Each row is a point. The ring and each string are closed loops that go straight from each point to the next, and from the last back to the first. Before rounding, they use only three directions, however many columns there are. How many times does the string pass through the ring? Passing back the other way cancels.
(in the rows, 128 means zero)

Ring:
[[185 160 139 109]
 [159 157 101  79]
 [107 124  85 118]
 [ 77  85 121 158]
 [ 82  71 161 168]
 [150 120 169 148]]
String, 25 rows:
[[145 135 126 128]
 [156 135 148  88]
 [196 174 128  56]
 [194 183 104  68]
 [172 168  98 115]
 [148 142 117 104]
 [146 137 125  77]
 [180 168 116  39]
 [203 187 109  64]
 [187 174 107 117]
 [153 139 131 118]
 [154 127 163 106]
 [176 132 188 126]
 [168 133 169 160]
 [152 131 146 167]
 [127 115 141 140]
 [ 87  63 192 146]
 [ 75  46 207 176]
 [107  86 169 187]
 [135 123 132 160]
 [117 103 150 135]
 [104  72 200 145]
 [142  95 212 161]
 [190 158 149 161]
 [181 161 126 143]]
Times through: 5
String (23 x 4):
[[116 116 120 129]
 [ 84 101  98 112]
 [ 79  97 100  93]
 [103 136  49 104]
 [136 148  78 134]
 [120 122 112 125]
 [ 67  88 100 114]
 [ 60  85  92 145]
 [ 37  55 122 159]
 [ 64  63 150 149]
 [ 50  43 171 182]
 [114 103 143 184]
 [137 127 127 154]
 [107  90 164 130]
 [ 98  66 204 143]
 [120  85 196 170]
 [142 122 148 174]
 [125 112 143 144]
 [137 129 123 150]
 [ 87  75 163 135]
 [ 46  43 165 164]
 [ 59  72 118 178]
 [112 122  96 157]]
Times through: 4
